Each row of a before or after table is a point. The points were changed in one or more steps. Then noise was added and the rows were shuffled. The steps act on how far a point lies along the listed directions, d1 being the first. What was done? A step turns or swaps two directions, mirrors them in a line or flattens them onto one, adds a multiple of one to another, or multiplies one. Angles are multiples of 10 degrees, from the lower direction toward the higher: turns from -170 to 170, lines from 10 to 170 but not 90. Use the fewest steps. Two steps may share a direction if one is a turn and the other turns, adds or multiplies; they go together, in the order done. Otherwise the lowest direction goes first.

Directions:
(1): [ 0.65 -0.08  0.05]
(2): [-0.03  0.12  0.64]
(3): [-0.09 -0.64  0.12]
Before:
[[ 0.20  0.15  0.05]
 [-0.04  0.60  0.35]
 [ 0.02  0.68 -0.70]
 [ 0.23  0.63 -0.74]
 [ 0.16  0.43  0.90]
 [-0.06 -0.30  0.07]
 [ 0.19  0.05 -0.21]
 [ 0.26 -0.13  0.19]
 [ 0.57 -0.08 -0.13]
 [ 0.38 -0.20  0.06]
 [ 0.29  0.00  0.04]
 [-0.25  0.08  0.56]
 [ 0.62  0.47 -0.19]
 [ 0.20  0.61 -0.37]]
After (14 x 3):
[[-0.02 -0.04  0.33]
 [-0.28 -0.53  0.02]
 [-0.10 -0.46 -0.52]
 [ 0.58  0.04 -0.55]
 [ 0.54  0.11  0.01]
 [ 0.26 -0.05 -0.04]
 [ 0.23  0.22 -0.65]
 [ 0.17  0.19 -0.14]
 [ 0.24 -0.15  0.17]
 [ 0.22  0.57 -0.83]
 [ 0.20 -0.09 -0.13]
 [ 0.39 -0.06  0.16]
 [ 0.01  0.55 -0.79]
 [ 0.07 -1.00 -0.24]]
Steps: mirror d2 and d3 in the line at 50 degrees

Directions:
(1): [ 0.24  0.15 -0.19  0.13 -0.36 -0.77]
(2): [-0.49  0.39 -0.47  0.30 -0.32  0.24]
(3): [ 0.46  0.19 -0.58  0.06  0.52  0.09]
(4): [-0.38 -0.20  0.09  0.56  0.50 -0.31]
Before:
[[-0.20  0.46 -0.38 -0.27 -0.70 -0.05]
 [-0.23 -0.32  0.21  0.04  0.14  0.10]
 [-0.84 -0.36  0.54  0.10 -0.48 -0.70]
 [ 0.43 -0.05  0.14 -0.31 -0.14 -0.02]
 [ 0.13  0.17  0.17 -0.25 -0.12 -0.29]
 [ 0.80  0.22 -0.37 -0.28 -0.23  0.11]
 [-0.43 -0.28  0.12 -0.20 -0.12 -0.09]
 [-0.35 -0.20  0.55  0.26 -0.09  0.11]
 [-0.03 -0.10 -0.30  0.43  0.21 -0.01]
 [-0.85 -0.28  0.50  0.14 -0.57  0.14]
 [ 0.81  0.88 -0.59 -0.52 -0.79  0.39]
 [-0.67 -0.31  0.72  0.21 -0.04 -0.19]]
After (12 x 6):
[[-0.60 -0.13  0.59 -0.18 -0.45  0.05]
 [ 0.86  0.67 -0.36 -0.45 -0.47  0.07]
 [-0.43 -0.17  0.46 -0.34 -1.04 -0.54]
 [ 0.34  0.28 -0.10 -0.61 -0.61 -0.36]
 [-0.34 -0.23  0.15 -0.37 -0.24 -0.04]
 [-0.22 -0.16  0.23 -0.01  0.03  0.32]
 [ 0.02 -0.25 -0.24  0.46  0.39 -0.16]
 [ 0.13  0.32  0.10 -0.18 -0.27 -0.23]
 [-0.37 -0.24  0.61 -0.52 -0.79  0.35]
 [ 0.61  0.12 -0.41  0.00 -0.12 -0.04]
 [ 0.38  0.09 -0.01 -0.16 -0.26  0.06]
 [-0.27 -0.06  0.54  0.05 -0.23  0.32]]
Steps: multiply d1 by 1.3; multiply d2 by 0; add 0.7 times d3 to d4

Directions:
(1): [ 0.63  0.19 -0.10 -0.04 -0.36  0.35  0.67 -0.35  0.06]
(2): [ 0.28  0.14 -0.30  0.37 -0.32 -0.38 -0.61 -0.59  0.04]
Before, 13 rows:
[[-0.46 -0.22  0.10  0.12  0.30 -0.32 -0.33  0.14 -0.04]
 [ 0.26  0.22  0.12 -0.25  0.09  0.13  0.46  0.08  0.03]
 [ 0.69  0.25 -0.25  0.54 -0.67 -0.14 -0.12 -0.73  0.12]
 [ 0.03 -0.04  0.05  0.24  0.05 -0.05 -0.29 -0.13 -0.04]
 [ 0.72  0.27 -0.44  0.52 -0.65 -0.29 -0.52 -0.87  0.42]
 [ 0.31  0.19 -0.26  0.01 -0.34  0.02  0.41 -0.41  0.17]
 [ 0.19  0.02 -0.17  0.30 -0.11  0.16 -0.06 -0.22 -0.06]
 [ 0.34  0.28  0.00  0.49 -0.52 -0.11 -0.53 -0.40  0.18]
 [ 0.88  0.57 -0.34  0.19 -0.74 -0.17 -0.05 -1.36  0.05]
 [ 0.14  0.18 -0.28 -0.06  0.04  0.05 -0.08  0.00  0.04]
 [ 0.90  0.28 -0.34  0.64 -0.48 -0.20 -0.41 -0.89  0.26]
 [-0.45 -0.33  0.00 -0.09  0.22 -0.19 -0.42  0.34 -0.19]
 [ 0.87  0.15 -0.27  0.13 -0.47  0.26  0.32 -0.38  0.21]]
After:
[[-0.96 -0.33  0.31 -0.06  0.58 -0.26 -0.66  0.85  0.21]
 [-0.28 -0.17 -0.11  0.25  0.17 -0.45 -1.00  0.20  0.09]
 [ 0.26  0.28 -0.09  0.08 -0.04 -0.33 -0.32 -0.28  0.05]
 [-0.09 -0.11  0.21  0.04  0.20  0.18  0.08  0.17 -0.06]
 [-0.43 -0.01 -0.17  0.11  0.06 -0.45 -0.50 -0.04  0.10]
 [ 0.23 -0.15 -0.03 -0.26 -0.11  0.38  0.62  0.08 -0.14]
 [-0.24 -0.13 -0.01  0.22  0.19  0.09 -0.24  0.14 -0.10]
 [-1.18 -0.10  0.33 -0.19  0.65 -0.63 -1.08  0.33 -0.17]
 [-0.81 -0.33  0.35  0.10  0.77 -0.27 -0.77  0.75  0.07]
 [-0.03  0.13 -0.23 -0.09  0.17  0.02 -0.16  0.16  0.00]
 [ 0.08 -0.11  0.15 -0.11  0.06  0.27  0.69  0.06  0.00]
 [-0.61 -0.07  0.48  0.05  0.21  0.04 -0.34  0.64  0.07]
 [-0.81 -0.24  0.26  0.20  0.34 -0.39 -0.69  0.58 -0.03]]
Steps: turn d1 and d2 by 130 degrees

Directions:
(1): [-0.48  0.31  0.36  0.71 -0.35  0.37  0.45 -0.48 -0.07 -0.08  0.17  0.20]
(2): [ 0.06 -0.11  0.19  0.12  0.32 -0.25  0.31 -0.21 -0.86  0.06 -0.74 -0.24]
Before (10 x 12):
[[ 0.23 -0.01  0.06 -0.28 -0.08 -0.14 -0.26  0.11  0.23  0.17  0.20 -0.06]
 [ 0.40 -0.37 -0.20 -0.22  0.24  0.10 -0.17  0.21  0.21 -0.07  0.29 -0.01]
 [ 0.04 -0.05 -0.45 -0.46  0.03  0.01 -0.58  0.57  0.95  0.09  0.46 -0.19]
 [ 0.17 -0.34 -0.21 -0.29  0.16 -0.13 -0.33  0.08  0.44 -0.23  0.02 -0.09]
 [-0.35  0.31  0.21  0.29 -0.39  0.27  0.40 -0.53  0.36 -0.01  0.42  0.01]
 [-0.10 -0.17  0.10 -0.02  0.36 -0.01 -0.28 -0.03 -0.10  0.11 -0.16  0.18]
 [-0.20  0.13  0.43  0.82  0.10 -0.08  1.01 -0.66 -0.97  0.00 -0.62  0.04]
 [-0.60  0.53  0.42  0.97 -0.09  0.24  0.82 -0.80 -0.86 -0.28 -0.43  0.04]
 [-0.49  0.33  0.15  0.68 -0.60  0.45  0.43 -0.31  0.13  0.13  0.27  0.17]
 [-0.31  0.12 -0.25 -0.05 -0.39  0.35  0.07 -0.17  0.56 -0.27  0.84  0.54]]
After (10 x 12):
[[ 0.44 -0.22 -0.32 -0.49  0.78 -0.62 -0.01  0.10 -1.03 -0.06 -1.02 -0.59]
 [ 0.09 -0.18  0.08  0.24 -0.01  0.34  0.06 -0.07  0.31 -0.15  0.52  0.14]
 [-0.18 -0.03  0.03  0.21 -0.10  0.21 -0.07 -0.20  0.62 -0.37  0.36  0.04]
 [-0.75  0.39  0.15  0.75 -0.40  0.48  0.24 -0.24  0.59  0.00  0.54  0.08]
 [-0.06  0.15  0.30  0.13 -0.29 -0.05 -0.05 -0.10  0.27  0.13  0.23  0.07]
 [ 0.77 -0.44 -0.39 -0.64  0.71 -0.73 -0.01  0.35 -0.57  0.13 -0.78 -0.27]
 [-0.05 -0.11  0.14 -0.08  0.21  0.06 -0.30  0.06  0.12 -0.02  0.03  0.28]
 [-0.03 -0.03  0.16  0.31 -0.02 -0.09  0.48 -0.22 -0.81  0.13 -0.77 -0.27]
 [-0.43  0.08  0.11  0.43 -0.20  0.17  0.65 -0.77 -0.52 -0.29  0.02  0.41]
 [-0.10  0.13  0.24  0.14  0.15 -0.12  0.62 -0.64 -0.48  0.12 -0.42 -0.42]]
Steps: turn d1 and d2 by 90 degrees
